Every row gives one point. Each copy is the shape, with its points in the same order, turned, moved and blurred by noise. Some copies are also mirrored. Which?

Shape (8 x 2):
| -0.34 | +0.20 |
| -0.01 | +0.06 |
| -0.45 | -0.51 |
| -0.29 | +0.06 |
| +0.34 | -0.22 |
| -0.45 | -0.49 |
| +0.28 | +0.41 |
| +0.30 | +0.43 |
Copy 1 (8 x 2):
| -0.33 | +0.31 |
| -0.09 | +0.11 |
| +0.37 | +0.70 |
| -0.23 | +0.37 |
| +0.28 | -0.15 |
| +0.26 | +0.65 |
| -0.30 | -0.32 |
| -0.32 | -0.32 |
Copy 1 is: mirrored
Copy 2 (8 x 2):
| +0.57 | +0.21 |
| +0.31 | +0.02 |
| +0.00 | +0.66 |
| +0.45 | +0.23 |
| -0.09 | -0.19 |
| +0.00 | +0.60 |
| +0.49 | -0.42 |
| +0.51 | -0.46 |
Copy 2 is: only turned
Copy 3 (8 x 2):
| -0.43 | -0.25 |
| -0.12 | -0.04 |
| -0.68 | +0.44 |
| -0.43 | -0.10 |
| +0.16 | +0.27 |
| -0.65 | +0.42 |
| +0.20 | -0.35 |
| +0.24 | -0.37 |
Copy 3 is: mirrored
Copy 4 (8 x 2):
| -0.39 | +0.26 |
| +0.01 | +0.22 |
| -0.27 | -0.39 |
| -0.30 | +0.15 |
| +0.39 | +0.08 |
| -0.28 | -0.38 |
| +0.21 | +0.68 |
| +0.19 | +0.70 |
Copy 4 is: only turned

Shape (5 x 2):
| -0.20 | -0.37 |
| +0.08 | -0.51 |
| +0.05 | +0.56 |
| +0.11 | +0.44 |
| +0.24 | +0.44 |
Copy 1 (5 x 2):
| +0.41 | +0.15 |
| +0.41 | +0.33 |
| -0.35 | -0.36 |
| -0.28 | -0.27 |
| -0.45 | -0.24 |
Copy 1 is: only turned
Copy 2 (5 x 2):
| -0.04 | -0.24 |
| -0.25 | -0.07 |
| +0.65 | +0.49 |
| +0.51 | +0.49 |
| +0.45 | +0.58 |
Copy 2 is: mirrored
Copy 3 (5 x 2):
| -0.18 | -0.52 |
| +0.15 | -0.56 |
| -0.21 | +0.44 |
| -0.16 | +0.34 |
| -0.01 | +0.38 |
Copy 3 is: only turned
Copy 4 (5 x 2):
| -0.48 | -0.28 |
| -0.32 | -0.57 |
| +0.27 | +0.36 |
| +0.25 | +0.24 |
| +0.38 | +0.08 |
Copy 4 is: only turned

Shape (8 x 3):
| -0.14 | -0.07 | -0.39 |
| -0.07 | +0.12 | -0.16 |
| -0.41 | -0.28 | +0.46 |
| +0.06 | -0.06 | -0.57 |
| -0.53 | -0.50 | +0.47 |
| +0.45 | +0.13 | -0.46 |
| +0.18 | +0.00 | -0.73 |
| -0.46 | +0.10 | -0.11 |
Copy 1 (8 x 3):
| -0.08 | -0.30 | +0.26 |
| +0.01 | -0.15 | +0.01 |
| -0.17 | +0.60 | +0.25 |
| +0.08 | -0.53 | +0.30 |
| -0.30 | +0.69 | +0.40 |
| +0.42 | -0.53 | -0.03 |
| +0.18 | -0.66 | +0.17 |
| -0.37 | +0.00 | +0.04 |
Copy 1 is: only turned
Copy 2 (8 x 3):
| +0.10 | +0.04 | -0.48 |
| +0.07 | -0.11 | -0.25 |
| +0.57 | +0.36 | +0.19 |
| +0.14 | -0.24 | -0.58 |
| +0.80 | +0.53 | +0.12 |
| -0.05 | -0.61 | -0.35 |
| -0.08 | -0.40 | -0.70 |
| -0.01 | +0.37 | -0.09 |
Copy 2 is: mirrored
Copy 3 (8 x 3):
| +0.24 | -0.10 | -0.36 |
| +0.14 | -0.22 | -0.12 |
| -0.66 | -0.16 | -0.28 |
| +0.51 | +0.01 | -0.29 |
| -0.78 | +0.02 | -0.45 |
| +0.61 | +0.04 | +0.13 |
| +0.71 | +0.02 | -0.23 |
| -0.05 | -0.44 | -0.40 |
Copy 3 is: mirrored

Shape (7 x 4):
| -0.01 | -0.35 | +0.21 | -0.05 |
| +0.15 | +0.10 | +0.01 | +0.56 |
| -0.19 | +0.15 | +0.04 | -0.10 |
| -0.08 | +0.26 | +0.73 | +0.87 |
| +0.11 | +0.33 | +0.08 | -0.42 |
| +0.61 | +0.31 | +0.01 | -0.04 |
| +0.02 | -0.19 | +0.22 | -0.62 |
Copy 1 (7 x 4):
| -0.05 | -0.21 | -0.18 | -0.28 |
| -0.20 | +0.55 | -0.03 | -0.13 |
| -0.28 | -0.13 | +0.17 | +0.15 |
| -0.92 | +0.62 | -0.02 | -0.48 |
| -0.07 | -0.26 | +0.56 | -0.02 |
| +0.24 | +0.24 | +0.54 | -0.28 |
| +0.04 | -0.67 | +0.18 | -0.21 |
Copy 1 is: mirrored
Copy 2 (7 x 4):
| +0.31 | +0.02 | +0.07 | -0.26 |
| -0.40 | -0.24 | +0.53 | +0.03 |
| -0.04 | -0.12 | -0.14 | +0.09 |
| -0.44 | -1.02 | +0.52 | -0.36 |
| +0.29 | -0.19 | -0.17 | +0.29 |
| +0.17 | -0.12 | +0.37 | +0.61 |
| +0.58 | +0.11 | -0.27 | +0.01 |
Copy 2 is: mirrored
Copy 3 (7 x 4):
| -0.01 | -0.47 | -0.02 | +0.20 |
| +0.19 | -0.18 | -0.37 | -0.45 |
| +0.02 | +0.03 | -0.29 | +0.27 |
| -0.10 | -0.54 | -0.98 | -0.52 |
| +0.31 | +0.14 | -0.39 | +0.53 |
| +0.81 | -0.05 | -0.39 | +0.09 |
| +0.14 | -0.28 | -0.08 | +0.77 |
Copy 3 is: only turned

Shape (9 x 6):
| -0.21 | -0.11 | -0.33 | +0.19 | +0.06 | +0.73 |
| -0.44 | +0.28 | +0.79 | +0.18 | -0.42 | +0.14 |
| +0.33 | +0.24 | -0.12 | +0.11 | +0.02 | +0.05 |
| -0.08 | -0.27 | +0.47 | +0.28 | +0.37 | -0.01 |
| -0.24 | -0.12 | -0.14 | +0.31 | +0.33 | +0.28 |
| +0.14 | +0.32 | +0.66 | -1.26 | +0.38 | -0.41 |
| +0.27 | +0.22 | -0.31 | -0.08 | +0.03 | -0.52 |
| -0.16 | +0.03 | -0.25 | +0.29 | -0.06 | -0.45 |
| +0.07 | -0.45 | +0.13 | +0.14 | -0.12 | -0.37 |
Copy 1 (9 x 6):
| -0.60 | +0.58 | -0.28 | -0.21 | -0.12 | -0.28 |
| -0.36 | +0.19 | +0.53 | +0.74 | -0.09 | +0.02 |
| -0.10 | -0.18 | -0.33 | +0.07 | -0.23 | -0.49 |
| -0.59 | -0.26 | +0.36 | -0.18 | -0.03 | -0.01 |
| -0.50 | +0.22 | +0.08 | -0.43 | -0.18 | -0.36 |
| +0.09 | -0.67 | +0.34 | +0.48 | +1.23 | -0.59 |
| +0.43 | -0.34 | -0.13 | -0.10 | +0.01 | -0.41 |
| +0.36 | +0.02 | +0.09 | -0.20 | -0.26 | -0.06 |
| -0.04 | -0.32 | -0.01 | -0.20 | -0.09 | +0.36 |
Copy 1 is: only turned
Copy 2 (9 x 6):
| -0.51 | +0.34 | +0.25 | +0.33 | -0.25 | -0.16 |
| -0.34 | -0.69 | -0.66 | +0.43 | +0.06 | -0.16 |
| +0.09 | +0.13 | -0.08 | -0.04 | -0.07 | +0.30 |
| +0.30 | +0.05 | -0.39 | +0.27 | -0.23 | -0.52 |
| -0.14 | +0.39 | +0.05 | +0.30 | +0.01 | -0.37 |
| +0.91 | -1.15 | +0.44 | -0.32 | +0.16 | -0.11 |
| +0.35 | +0.16 | -0.13 | -0.44 | +0.27 | +0.24 |
| -0.01 | +0.23 | -0.43 | -0.28 | +0.34 | -0.06 |
| +0.06 | +0.04 | -0.48 | -0.44 | -0.18 | -0.34 |
Copy 2 is: mirrored
Copy 3 (9 x 6):
| +0.21 | +0.63 | +0.21 | -0.31 | -0.01 | +0.37 |
| +0.53 | -0.43 | -0.32 | +0.42 | +0.07 | +0.55 |
| -0.16 | -0.18 | +0.24 | -0.24 | +0.06 | -0.02 |
| -0.40 | +0.09 | -0.43 | +0.28 | -0.07 | +0.29 |
| -0.13 | +0.45 | -0.16 | -0.10 | +0.10 | +0.20 |
| +0.05 | -0.76 | -0.87 | -0.32 | -1.07 | -0.41 |
| -0.19 | -0.24 | +0.07 | -0.10 | +0.03 | -0.64 |
| -0.02 | +0.05 | +0.01 | +0.26 | +0.32 | -0.41 |
| -0.26 | +0.04 | -0.01 | +0.56 | -0.19 | -0.18 |
Copy 3 is: mirrored
Copy 4 (9 x 6):
| -0.52 | -0.13 | -0.12 | -0.45 | +0.48 | -0.29 |
| +0.71 | -0.44 | -0.26 | -0.44 | -0.20 | -0.12 |
| +0.05 | -0.04 | -0.24 | +0.12 | +0.55 | +0.26 |
| -0.15 | -0.72 | -0.09 | -0.01 | -0.03 | +0.28 |
| -0.44 | -0.32 | +0.02 | -0.40 | +0.28 | +0.19 |
| +0.85 | -0.68 | +0.94 | +0.76 | +0.36 | +0.05 |
| +0.08 | +0.25 | +0.12 | +0.34 | +0.41 | +0.58 |
| -0.06 | +0.21 | +0.03 | -0.10 | -0.01 | +0.57 |
| -0.16 | -0.12 | -0.12 | +0.30 | -0.27 | +0.26 |
Copy 4 is: only turned
